Every row gives one point. To make a cloud, some directions were put in groups of two or more. Within a group, all points are equally far from the middle, so they leave a hole (a ring in 2 directions, a hollow ball in 3). The other directions are filled evenly. Then the cloud was stretched, turned, moved and blurred a little. Count the holes, and give their numbers of directions, smallest first.

Cloud (14 x 2):
[[-2.9 -3.0]
 [ 0.7  3.4]
 [ 1.7  0.9]
 [ 0.8  1.0]
 [ 3.1 -1.9]
 [ 3.8  2.1]
 [ 6.3  1.1]
 [-4.6 -2.1]
 [ 1.4 -4.2]
 [ 3.6 -0.9]
 [ 6.5  2.3]
 [ 2.5  5.7]
 [ 4.7 -5.2]
 [ 0.7  3.9]]
Holes: 0

Cloud (30 x 4):
[[-3.1 -5.2  0.8 -4.0]
 [-4.8 -1.3  4.0 -6.4]
 [ 0.5  0.3  2.2  2.6]
 [-5.0 -2.2  0.3 -2.8]
 [-1.8 -3.2  2.2 -1.4]
 [-3.8  2.5 -2.9 -3.3]
 [ 0.3 -1.9  4.6  0.9]
 [-5.9  1.5 -5.1 -4.9]
 [ 2.5 -3.3  1.6 -2.6]
 [-7.3 -0.3  0.2 -2.7]
 [ 3.6 -1.6  0.8  3.8]
 [ 2.3 -3.5 -3.8 -4.8]
 [ 2.3 -7.6 -0.8 -3.1]
 [-7.9  3.8  0.9 -1.5]
 [ 1.0 -1.7 -1.3  2.0]
 [-4.9  1.0 -1.4 -2.4]
 [-0.1  4.9 -0.5  0.0]
 [ 4.4  0.5 -2.2 -7.1]
 [ 0.9  1.9  0.3 -2.0]
 [ 3.8 -0.3 -2.2 -3.9]
 [-6.2  1.4 -0.7 -0.5]
 [-4.7  1.7 -5.2  1.5]
 [-0.2 -5.0 -3.1 -4.9]
 [-3.3 -3.7  4.4 -0.2]
 [-7.4 -0.9  2.4  3.5]
 [ 2.3  3.1 -0.5 -0.3]
 [-1.7 -1.9 -2.5 -6.8]
 [ 1.4 -0.6  5.5 -7.0]
 [-2.7 -3.0 -0.3  3.8]
 [-4.4  0.2 -3.9 -0.1]]
Holes: 0

Cloud (52 x 6):
[[ 3.6 -2.4  5.5 -1.8 -3.4 -0.7]
 [ 0.0 -4.8  4.9  0.1 -3.3  0.8]
 [-1.7 -4.8  5.6 -1.5 -5.4  0.6]
 [ 1.8  0.5  3.7 -1.7 -1.0 -6.8]
 [ 2.7 -4.8 -3.9 -2.9 -0.2  1.2]
 [ 3.7 -0.1  5.4 -1.0 -1.3  1.5]
 [-6.5  0.7  0.1  4.0 -0.1  4.8]
 [ 5.0 -1.9  1.1 -6.8 -2.2 -0.3]
 [ 3.6 -2.9  3.2 -1.9  1.1  5.5]
 [-6.4 -0.9  0.3  3.2 -0.4  2.3]
 [ 0.2 -6.4 -2.7 -4.8 -1.1  1.4]
 [ 0.1 -2.2  2.0  3.9 -7.9  2.0]
 [-1.8 -4.8 -3.7 -2.4 -1.2  4.3]
 [-4.9 -3.9  2.7 -6.3  1.7 -1.5]
 [ 0.4 -4.7  3.4  1.6 -3.6 -2.4]
 [-4.9 -1.4  5.3 -0.2 -1.7  5.7]
 [ 1.7 -3.4 -3.5  3.0  2.3 -3.2]
 [-2.8  2.7  2.5  0.4  2.2 -1.9]
 [-4.1 -3.4 -2.1 -7.1 -0.2  0.8]
 [-3.1 -4.5 -3.3 -4.7 -4.7 -0.7]
 [ 0.1 -4.7  3.7 -3.8 -3.9  5.2]
 [-4.9 -2.2  4.0 -2.0  1.2  5.4]
 [ 2.3  0.1  3.0  1.3  0.7 -2.9]
 [ 3.2  2.4  5.2 -4.2 -1.1  2.9]
 [-1.1 -5.3 -3.3  1.0 -3.2 -2.3]
 [ 4.2 -2.0 -2.8 -3.1  2.2  3.8]
 [ 1.7  0.7 -0.3  1.8  0.3 -4.4]
 [-5.0 -2.2  4.9 -1.0 -1.2  3.4]
 [-3.8 -4.4  1.8  2.4 -3.1 -0.9]
 [-4.1  0.6 -5.3 -3.0  3.9 -2.0]
 [-1.1 -3.6 -0.3 -5.1 -6.8  4.9]
 [ 1.4  3.8  2.6 -6.4 -1.0  5.2]
 [ 1.8  4.5  6.0  0.6 -5.0  1.3]
 [ 2.2  2.3 -0.9 -5.6  2.7  3.8]
 [-1.1 -5.0 -3.4 -2.9 -4.1  1.5]
 [-1.2  2.2 -1.3 -8.3 -4.0 -1.5]
 [ 2.5 -0.6  3.4 -2.9  3.8 -2.2]
 [-3.8 -4.0  0.5 -7.2 -0.6  1.7]
 [ 4.8 -1.1 -1.4 -4.6 -3.3  2.1]
 [-5.6 -0.8  4.2  0.6 -4.9  0.8]
 [ 0.9  2.7  2.7  0.3 -2.3 -4.0]
 [-6.1  0.8 -2.2  1.8 -0.4  2.4]
 [-5.9 -3.8  2.3  0.5  0.0 -2.1]
 [-4.7 -2.8  0.7  3.6 -3.0  2.1]
 [ 4.4 -3.4 -1.0 -6.5  2.2 -2.0]
 [-1.3 -6.8 -5.9 -0.9  1.7 -1.3]
 [ 2.0  1.0 -2.3 -7.5  1.3 -1.9]
 [-2.6 -3.1 -1.8  1.0 -6.8  1.7]
 [-3.3  2.1  4.8 -3.9  0.9  4.0]
 [-5.6 -1.7  4.5 -2.1 -1.5 -1.3]
 [-2.0 -4.2  2.3  5.0  1.3  4.5]
 [ 2.4 -3.2  2.9  1.4  4.5  1.8]]
Holes: 2 (2, 2)

Cloud (79 x 8):
[[-3.0 -1.3 -1.4 -4.8  3.0  1.6 -1.9 -2.0]
 [ 2.1  0.9 -1.9 -2.4 -4.7  0.7  2.5  2.2]
 [-3.3  6.6  3.7 -1.0 -0.6  0.8  0.7  2.2]
 [-4.2  1.0 -4.9 -6.9 -0.9  0.5 -0.7  0.4]
 [ 2.1  0.3 -2.8  0.6  0.4  0.2  2.9  9.5]
 [-0.1 -2.2  2.2 -3.2 -7.0 -0.3  1.2 -1.8]
 [-2.0 -0.4  3.6 -7.4  1.1 -0.5  4.7  3.5]
 [-0.9 -4.4 -0.2 -6.5  5.4 -2.6  1.2 -0.3]
 [ 3.4 -2.2  0.5 -6.5 -0.7  0.7  2.3  1.4]
 [ 7.4 -1.1  1.5  4.3  3.1  4.3 -4.2  1.8]
 [-0.2 -1.0  1.9  3.6  7.2  2.9  3.7  0.0]
 [-3.6  1.1 -2.7  0.2  5.4  0.1 -5.1 -1.6]
 [-1.9 -1.6 -4.0 -8.2  0.3  0.4  0.5  0.8]
 [-0.3  1.0  3.4 -3.2 -0.1 -2.8 -2.1  6.1]
 [-1.2  0.2  4.9 -2.5  5.6  5.1 -5.3 -2.0]
 [ 2.3  4.4 -0.9 -1.9  3.8 -4.3  2.0 -2.1]
 [ 0.1  7.1 -2.5 -2.4 -1.2 -6.2  1.4 -2.9]
 [-3.8  0.3  0.2 -3.5  9.3  3.9 -2.0  2.1]
 [ 3.0  0.0  7.6 -4.2 -1.3  0.7  0.1 -4.3]
 [-1.4 -1.8 -0.9 -3.1  1.8 -4.1 -3.8 -2.0]
 [-3.3  0.2 -3.2 -6.6  3.9  1.8  3.6 -3.2]
 [ 4.2 -0.8  0.2 -2.7  4.1  0.1  4.1 -5.5]
 [-5.1  1.6  0.8  1.5  6.7 -0.5 -0.9 -3.7]
 [-1.5 -2.6 -1.8 -0.6 -0.8 -2.5  0.9 -1.5]
 [-2.4 -3.7 -7.0  1.1  4.9  7.8  3.3  4.7]
 [ 2.6 -5.8  4.2 -4.2  0.0  2.8 -1.0  1.8]
 [-2.7  3.8  2.7 -1.6  4.7 -2.5 -2.3  0.3]
 [ 3.3  0.8  2.0 -1.4  3.0 -0.1 -1.8  5.9]
 [ 3.0  3.7 -0.3  2.8  0.8 -2.2 -3.3  0.2]
 [-2.3 -2.1  0.1 -4.9  2.6 -3.4 -2.6 -7.0]
 [-2.4 -5.4  1.9 -4.0  7.4 -1.3 -2.0  2.6]
 [ 4.7  1.8 -0.2 -4.1  2.5  0.3  3.1  0.6]
 [-1.3  2.3 -6.6  0.8  1.7 -4.7  4.2 -3.3]
 [-4.2  1.7 -1.9 -4.2  6.9 -4.3  5.5 -0.8]
 [-6.6 -2.7 -3.8  4.7  3.7 -1.5  0.4  1.2]
 [-0.7 -0.2 -7.2  1.1 -0.9 -6.3  3.4 -3.9]
 [-0.4 -0.4  2.1 -4.7  2.9 -2.2  5.9  1.0]
 [ 1.0  0.4 -4.1 -3.0  0.7 -3.3  3.7  1.8]
 [-1.7  0.6  1.5 -3.1 -2.6  2.2 -2.9  0.7]
 [-1.3  1.1  1.5  1.6  0.6 -1.8 -4.0 -2.1]
 [-1.7  0.2  2.0 -6.4 -5.2 -4.2  2.2  1.0]
 [ 4.0  1.8 -4.7 -4.8  7.5 -3.4 -2.8  0.1]
 [-5.4 -3.6 -4.6  1.2  1.1  3.3  4.1 -2.9]
 [-0.2 -2.7  5.5  0.8  0.9  0.9 -3.6  5.1]
 [-0.6  2.8 -1.9  1.6  5.1 -0.3 -7.3  3.5]
 [ 1.0  2.4  2.2  0.3  4.1  2.5 -6.0  2.9]
 [ 1.7 -1.5  0.1 -0.8 -4.2  0.9  6.2 -0.4]
 [-6.8 -3.2 -0.1 -0.5  3.1 -3.5 -2.5  1.4]
 [-6.7  1.9 -1.3  0.1  5.9 -4.7  2.8 -2.8]
 [-3.2 -2.3 -1.8 -2.7 -0.5 -6.1 -2.2 -0.6]
 [-0.3  4.0  1.9 -4.2  6.0  4.7  1.3  1.6]
 [-1.2 -3.6 -5.7  4.3  3.4  3.4  1.8  3.5]
 [ 1.9  1.4  5.2 -3.3  3.5 -0.1 -4.0  4.4]
 [ 0.0 -3.8  6.4  4.4  2.6 -0.6  2.3  2.4]
 [-1.4  0.8 -3.5 -4.2  4.5 -3.5 -5.3 -6.7]
 [-4.2 -3.1 -8.8 -0.8 -1.7 -3.2 -1.2 -4.3]
 [-1.2 -0.2 -6.5 -0.8  3.6 -4.3 -5.4 -5.6]
 [-3.2 -0.6 -6.0  1.3  4.7  2.3 -3.3  0.5]
 [-4.4 -0.4 -4.6 -3.4  4.0 -4.5  3.0 -5.0]
 [ 0.1  1.0 -1.0 -0.8 -4.6  3.3  4.0 -1.4]
 [-0.9  3.5 -1.8 -3.1  4.2 -5.4  5.0 -1.3]
 [-0.2  3.8  5.0  0.6  3.2 -1.8 -1.7  5.5]
 [ 0.8 -2.0 -1.1 -0.1  1.2  4.1 -3.7  5.4]
 [-2.6 -1.4  1.2 -5.4  2.1  1.4  4.0  4.7]
 [-1.5  0.5 -0.6  0.1 -1.4 -4.4  5.7  3.3]
 [-3.3 -3.2  6.4  0.7  0.0 -4.1 -4.0  2.6]
 [ 2.3 -3.6  1.6 -1.2  0.6  4.3 -3.9  4.1]
 [-0.7  2.8  1.2 -0.6  0.3 -6.5  0.7 -3.5]
 [ 3.7 -2.3 -0.9 -4.0  3.5  1.3  0.8 -7.1]
 [-3.3  0.9  1.2 -0.8 -0.5 -2.7  5.0 -8.0]
 [ 2.9 -2.7 -3.4  0.2  2.1 -0.8 -2.4  4.3]
 [-8.0  1.5  3.0 -1.6  5.0  1.3  0.7  3.0]
 [-7.2  1.3  0.1 -1.9  5.9 -1.4 -3.3 -0.9]
 [-5.0  0.2  0.9  0.7 -0.3 -2.2 -4.5  6.7]
 [-0.4 -2.2 -5.2  1.6  3.6 -1.5  3.0  2.7]
 [ 0.2 -4.2  6.2  1.8  5.7  1.2 -4.1  1.1]
 [ 0.8 -0.7  0.7 -5.1 -2.2  2.3  2.8  3.9]
 [ 0.5  2.8 -3.9 -1.7  3.9  5.0  4.5  4.9]
 [ 0.1 -4.7  0.5 -2.7  5.6  3.8 -4.2 -1.1]]
Holes: 0

Cloud (90 x 9):
[[ 3.4 -1.6  2.8  4.7  3.4 -0.5 -6.0  2.9 -4.3]
 [ 1.2 -1.2 -1.5  5.8 -2.2 -7.3  2.4  3.0 -0.3]
 [-1.4 -1.3 -0.5 -0.5  2.6  1.5  5.4  3.9 -7.0]
 [-1.1  0.9 -0.6  0.6  0.2  3.9 -4.1  3.1 -7.4]
 [-0.1 -1.2  4.1  3.7  1.4 -1.8  3.9  0.6  4.5]
 [-0.7  3.2  0.0 -4.6  3.5  2.1  4.1  4.4 -3.7]
 [-2.9 -1.0  3.7  3.6 -1.4 -3.9  0.6 -3.6 -1.6]
 [ 1.0  3.7  2.2 -2.8 -0.5  3.6  5.0  1.8 -0.6]
 [ 5.2  2.0  1.0  2.5  4.0 -2.3  5.9 -0.1 -5.0]
 [-3.0 -8.7  1.3 -0.7 -1.0 -3.7 -0.9  4.7 -2.5]
 [ 3.5 -2.3  4.5 -5.8  0.5 -1.2  1.3  0.5  1.3]
 [ 1.2 -0.2  0.6 -5.6  7.7 -2.6  1.9 -1.3 -2.9]
 [-4.8 -4.9  3.8  3.7  2.0 -4.7 -0.1  0.6  0.0]
 [ 0.8  5.1 -2.0  0.7  6.6 -0.3  1.8 -0.4 -4.0]
 [ 3.6 -6.2  1.6 -4.3  1.6  0.3  3.9  0.9 -4.0]
 [ 4.3  4.7  1.0 -0.1  3.0  2.3  4.1  0.5 -5.9]
 [-0.3  0.0 -5.5  4.3  2.2 -4.8 -0.4 -0.9  1.9]
 [ 6.3 -1.8 -4.0  0.4  0.8 -2.7 -7.3 -0.6 -2.5]
 [ 3.9  0.3 -4.5  1.7  0.9  3.6  0.0  2.6 -6.3]
 [ 4.5 -1.0 -1.1 -0.5  4.0  4.7  3.9 -0.7 -5.1]
 [-3.7  2.1 -3.6 -3.8 -1.7 -6.8  3.5  3.0  3.6]
 [ 1.5  0.6 -1.8 -1.7 -1.5 -8.7  1.3  5.7 -3.1]
 [ 3.3  0.3  0.7  2.4  6.1 -8.6 -2.9  0.1  2.0]
 [ 1.8  2.3  2.1  5.9  4.5 -2.8 -3.6 -0.5 -4.5]
 [-0.6 -2.8  0.1  7.7  1.6 -0.9 -1.1 -1.3 -2.2]
 [ 0.4  2.6  2.0  4.4  3.7  3.0 -4.1 -0.4  2.0]
 [-1.8 -4.2  2.9  2.0 -0.6 -3.7 -4.4  1.1  6.0]
 [ 6.3 -6.8  0.9  0.9  2.0 -6.7 -2.6 -2.8  2.1]
 [ 1.5 -1.1 -0.6 -3.5  1.2  6.7 -2.8  1.6 -4.2]
 [-0.5 -7.3  1.4  0.1  2.7 -5.4  5.8  1.7 -2.1]
 [-0.3 -3.3 -3.1  5.7  0.1 -1.5  0.8  4.4 -4.4]
 [-1.7 -0.4  3.7 -5.5  5.6 -2.0 -1.1 -2.8  4.5]
 [-4.6 -3.5 -4.0 -2.8 -1.1 -2.9  5.9  2.5 -1.0]
 [ 1.5  0.8 -4.4  0.4 -0.2  5.3 -2.2 -4.2 -0.3]
 [ 1.1  4.9  1.5  0.3  7.5 -4.5 -2.0  2.6  0.3]
 [-5.1 -2.9  4.6  1.7  1.3 -3.2  0.9  0.8  4.2]
 [ 4.6 -2.0  0.4  1.9 -2.1 -5.2  0.5  0.6  6.6]
 [ 3.7 -6.1 -2.7 -2.3  0.8  4.0 -4.5  2.0  1.7]
 [-0.5 -0.2 -3.0 -1.0 -1.4 -1.3 -1.8  4.3  6.8]
 [ 3.6  4.0 -4.7 -1.4 -3.6 -3.4  3.1 -4.0 -0.6]
 [ 6.4 -3.1 -2.5  4.0  4.0 -2.6 -4.9 -1.6  2.0]
 [-1.9 -2.8 -4.8 -2.7  5.0  2.0 -1.6  4.6  0.3]
 [ 1.9 -3.3 -2.1  4.4 -3.4  4.5  3.1 -0.2 -0.7]
 [ 5.2 -8.8 -1.5  0.0  2.5  0.0  1.3  1.7  1.2]
 [-1.7  2.8 -4.5 -4.7 -3.0 -7.4  0.3  0.1  0.9]
 [ 3.8 -4.7 -2.8  4.9  2.6 -1.8 -0.7 -0.2  4.7]
 [ 2.1 -4.6 -2.1  4.7 -7.3 -1.0 -0.6  2.9 -1.7]
 [-0.8 -2.6 -4.0  1.5  3.9 -0.6 -7.6  2.5 -1.5]
 [-1.2  4.4 -1.9  3.4  1.1 -5.8 -0.3 -2.3  4.6]
 [ 2.5 -3.9 -5.6  0.5  0.2  2.2  4.8 -0.3  3.1]
 [ 3.3  2.3 -3.1 -2.3 -7.1 -6.2  1.2 -1.9  0.7]
 [-3.3  6.6 -2.3  0.1 -0.1 -1.9  3.3  4.4 -2.4]
 [ 2.3 -2.4  2.6 -0.7  0.7  2.1 -4.9  2.8 -7.0]
 [-4.2 -3.2 -1.6 -0.2 -0.2  0.5  5.5 -2.5  4.5]
 [-2.0 -6.1  0.3  0.0  1.8 -0.7 -0.2 -5.2  4.0]
 [ 2.0  0.0  0.3 -0.9 -7.2 -6.6 -2.8  2.6 -3.4]
 [ 3.6 -5.8  0.2 -5.7 -1.2  2.8 -1.7 -0.4  1.6]
 [ 0.2 -1.5 -5.6 -7.1  0.2  0.0 -1.5  3.9  0.6]
 [ 0.5 -1.9 -2.8 -5.7  2.8 -8.4 -2.7  0.5  1.2]
 [ 2.2 -5.9 -1.4  5.8 -1.6 -1.6  1.8  3.8 -2.9]
 [ 2.4  4.1  1.1 -4.4 -4.1 -1.5  0.8  2.8 -4.2]
 [ 1.1 -0.4 -0.9 -6.5  0.0  2.8  4.2 -4.1  0.9]
 [-4.4 -0.2  2.0 -1.5  4.4 -4.9  2.6 -3.7  0.1]
 [ 2.2 -3.3  1.2 -0.3 -1.6 -1.7 -5.4  4.3  4.0]
 [-0.5 -0.2  3.5  2.3  8.6 -4.8  1.9 -1.9 -0.5]
 [ 0.9  0.3 -2.2  1.7 -2.0  0.4 -1.3  2.6  6.8]
 [ 0.6 -7.5  1.1 -0.8  2.7  0.6 -0.4  0.5  6.4]
 [ 3.4  3.8 -2.4 -0.8  2.2 -1.8 -2.7 -6.1 -0.1]
 [ 2.8 -7.4  0.2 -3.6  2.1  2.2  4.6 -0.9 -1.2]
 [-0.7  1.7  6.4 -0.5 -0.3  0.7  4.4 -1.1  0.2]
 [ 0.2 -0.8  1.5 -0.3 -0.9 -2.5 -3.6  6.3 -7.7]
 [ 0.1  5.1 -0.1  3.9  1.9 -5.7 -1.3  2.2 -5.7]
 [ 0.7  6.1 -4.0  0.0 -4.8  1.6  0.2  2.2  0.5]
 [ 4.9 -4.2 -4.8 -5.2  3.8 -2.3  1.8 -1.5  0.8]
 [ 1.2 -3.3 -4.1 -4.3 -5.7 -3.0  4.9  2.5 -2.5]
 [-1.3 -3.5  4.0 -1.1 -2.6  1.6  2.5 -3.0  3.2]
 [-3.7 -1.8  0.9 -4.1  4.2 -3.2  5.2  1.9  5.5]
 [ 1.9  1.5  3.2 -1.4  3.1 -5.4  5.6  0.5 -6.5]
 [-5.2  1.0 -0.3  2.4  5.6  0.4 -2.3  1.7  3.0]
 [ 1.2 -2.8  3.7 -2.7  7.9 -1.9 -2.7  2.6 -3.9]
 [ 4.9 -0.8 -5.7 -2.2  2.2 -4.3  2.4  1.7  2.9]
 [ 3.0 -0.2 -2.5 -1.7  5.3 -3.9 -0.1 -0.4  7.6]
 [-4.4 -6.0  2.1  4.5  0.8 -0.6  0.5  0.9 -1.2]
 [-0.4  2.4 -6.1 -0.7 -3.0 -4.8  4.6 -1.8  1.4]
 [ 0.1 -0.2  2.0 -2.8  0.3 -3.5  1.5  3.3  6.7]
 [-2.3  1.8 -0.5 -0.5  2.1 -4.2 -8.7  1.4 -0.7]
 [-2.1  0.5  1.7 -4.5 -4.6  1.3 -3.3  2.9 -0.3]
 [ 1.9  5.7 -0.9 -0.2 -3.3 -0.7 -3.2  4.8 -2.1]
 [-4.8 -3.1 -1.4 -1.7 -0.1  0.3 -7.2  0.3  0.7]
 [-0.3  3.5 -1.0  0.7  0.7 -1.9  6.3 -4.0  5.0]]
Holes: 1 (9)
